Every row gives one point. The points of each table are mixes of a few directions, plus a little noise. Count the directions of each table, and those that both share. Where both have some left over, give the other angles between the two spaces (their principal angles), to ten degrees, smallest first.
(in the rows, 128 means zero)

First (4 x 2):
[[112 127]
 [109 125]
 [ 84 122]
 [207 137]]
Second (6 x 2):
[[ 99 124]
 [ 85 123]
 [197 137]
 [163 133]
 [ 68 120]
 [156 131]]
Directions: first 1, second 1, shared 1

First (9 x 6):
[[ 98 131 132 123 131 109]
 [158 125 215 119 159 143]
 [135 128  90 135 113 134]
 [175 123 166 129 141 155]
 [ 83 133 190 112 153  99]
 [122 128 170 121 144 124]
 [ 86 133  67 131 107 104]
 [ 80 133  32 136  93 102]
 [215 118  91 147 110 182]]
Second (7 x 6):
[[157 134 144 105 140 168]
 [175 125 105 133 119 164]
 [ 87 132  27 140  91 103]
 [ 86 120 224 142 156  66]
 [ 88 141  91 104 122 127]
 [168 112 158 162 129 120]
 [137 133 148 109 140 149]]
Directions: first 2, second 3, shared 2

First (11 x 11):
[[130 116  79 130 151 159  95 186  97  98 148]
 [121 143 187 111  96  71 155  69 190 139  92]
 [160  97  70 146 171 181 105 169  51 133 147]
 [139 151 148 168 110  92 156  36 138 181 133]
 [106 144 137 109 103  76 113 130 194  83 115]
 [125 116 144 105 135 157 135 155 115 128 118]
 [202  91  61 163 173 100  95  93  77 138 108]
 [ 52 180 177 114  78 141 151 151 186 113 166]
 [ 97 155 161 126 100 121 148 113 160 136 140]
 [160 104  99 133 155 139 114 138  91 130 119]
 [121 115 146 102 136 171 138 166 108 131 122]]
Second (10 x 11):
[[145  93 129  98 153 163 126 168  94 127 102]
 [ 88 138 116 117 130 192 119 208 110 104 171]
 [180  98 142 122 145  84 135  70 127 152  72]
 [127  93 125  86 158 206 121 217  77 113 121]
 [166 123 139 140 125  61 134  46 150 152  90]
 [135 117 129 118 137 139 128 139 116 128 119]
 [109 166 125 160 101  90 132  88 163 130 157]
 [119 138 127 135 121 124 128 128 135 126 137]
 [166 120 139 138 127  72 135  56 142 151  90]
 [ 48 196 109 166  84 147 121 161 162 101 224]]
Directions: first 4, second 2, shared 2

First (11 x 18):
[[113 129 131 126 137 123 132 124 117 133 127 116 118 131 130 118 128 100]
 [114 127  94 117 164  69 100 133 172 117 111  93 161 109 181  94  50 137]
 [ 26  54 202  99 187  87 202 139 137 157 170  98 186  42 199 119  84 200]
 [134 143 134 135 110 149 132 118  88 130 129 127  78 164  94 125 175  60]
 [149 118 152 133  98 155 145 134 123 121 147 157 129 129 112 157 167 169]
 [204 154  88 137  84 114  80 137 155  81 116 142 124 171 128 133 127 136]
 [ 96  70 211 114 111 109 194 140 107 114 188 121 130 112 163 141 169 165]
 [147 138 130 138 108 170 129 125 116 137 126 157 118 135  89 151 162 136]
 [112 126 115 125 157 138 124 128 151 150 113 137 164  91 129 133  91 171]
 [134 193  45 139 159 133  66 105 120 146  65 104  88 162  92  87  94  11]
 [179 154 106 142  94 160 105 127 124 117 117 155 109 159  91 146 159 123]]
Second (11 x 18):
[[113 137 104 105 131  82 120 146 141 136 157 136 114  85 165 114 125 146]
 [165 108  90 191  98 165 135 119 152 155 147 154 107 165 123 197 201 135]
 [131 141 185  70 115  56 145 180 112 101 172 155 113  66 154 120 148 215]
 [ 96 124  63 123 131 118 109 108 151 147 144 116 131 113 169 101  97  82]
 [135 191 150 121 212  92 104 156 112 145  42 116 116 108  71 119  92 150]
 [163 152 161 148 149 122 133 154 119 133  95 145 109 133  83 167 163 176]
 [146  90 211 123  75 174 166 122  97  79 148 133 151 165 109 140 155 148]
 [103  64 119  99  38 139 154 108 137  97 236 137 146 123 209 109 147 115]
 [132 148 106 151 163 136 112 121 133 149  85 119 123 141 102 134 115 108]
 [ 97 131 134 108 154 147 116 102 113 114  88  90 160 140 116  74  55  69]
 [125 122  85 169 142 177 114  91 140 148  92 108 137 170 108 132 110  65]]
Directions: first 4, second 4, shared 1; angles 40, 70, 80

First (9 x 32):
[[149 133 105 151  89 150 126 135 144 120 147 161  95 180 170 153 112 136
  167 124 177  85 147  83 186  60 162  94 133 139 157 122]
 [129 120 118 135 127 135 135 135 119 123 132 132 140 113 126 129 130 124
  129 131 122 127 124 134 120 139 125 122 128 126 123 124]
 [113 102 123 139 120 128 138 142  93 114 145 124 189  63 103 128 127 133
  128 139  95 141 121 168  91 185  83 125 130 106 108 113]
 [113 132 152 114 130 108 118 117 126 134 127 110 138 117 114 123 125 138
  119 130 118 143 129 143 119 144 105 146 129 119 126 129]
 [147 136 119 145  87 140 120 132 148 124 147 156  94 187 166 151 109 144
  168 121 177  90 155  84 187  61 156 101 132 137 159 122]
 [121 125 112 119 169 135 143 126 119 131 103 115 133  92 113 112 150  97
   92 133 101 145  94 148  90 162 133 139 124 133 106 140]
 [112 131 143 112 146 112 124 116 124 135 117 107 137 106 111 118 134 124
  105 131 110 147 116 148 106 153 111 148 127 123 119 134]
 [118 145 130 117 130 122 119 107 141 136 117 120  97 146 143 132 127 121
  118 131 147 118 117 116 149  97 141 134 132 135 142 141]
 [150 127 151 119 153 121 129 144 139 136 118 125 129 147 108 106 139 134
  124 112 107 156 150 128 102 153 135 143 116 134 112 126]]
Second (10 x 32):
[[ 99 117 114 139 122 120 137 134 132 140 141 138 137 108 123 124 139 113
  135 113 146 121 125 135  89 139 138 123  98 152 117 139]
 [139 137 159 113 111 143 164 128 115 161 137 104 122 101 161 137 148 130
  116 160  40 110 128 118  96 148 162 120 183 136 200 154]
 [149 122  89 129 135 126 110  80  78  74 119 118 115 155  78 102  80 124
  109 115  93 124 150 151 139  94 140 119 152 113 126 109]
 [121 122 135 121 125 128 129 143 144 142 131 139 133 126 139 129 139 134
  142 128 154 123 123 129 133 132 116 133 113 138 115 139]
 [125 132 158 133 124 116 128 145 147 152 140 133 124 118 148 137 153 137
  138 132 128 136 123 114 136 136 134 119 131 128 127 134]
 [ 98 149 141 129 120 124 126 114 138 142 123 116 122 103 141 132 142 108
  115 140 115 138 111 120 109 130 139 147 125 126 148 135]
 [129 124  91 139 139 141 135 123 115 105 117 123 141 133 108 129 105 112
  114 117 140 129 130 133 103 134 121 133 111 128 127 109]
 [134 121  84 120 139 146 121 111 112  91 105 126 138 150 101 117  91 119
  119 120 154 121 132 147 133 114 103 148 111 125 114 114]
 [117 131 113 157 139 128 138 146 138 130 130 127 142 116 125 145 132 110
  119 116 150 146 122 114  93 152 130 123 100 128 124 105]
 [170 123 195 100 126 108  91 156 162 145 137 155 108 168 157 127 151 193
  172 139 160 133 135 120 249 101  97 116 156 108  83 141]]
Directions: first 4, second 6, shared 0; angles 30, 50, 80, 90
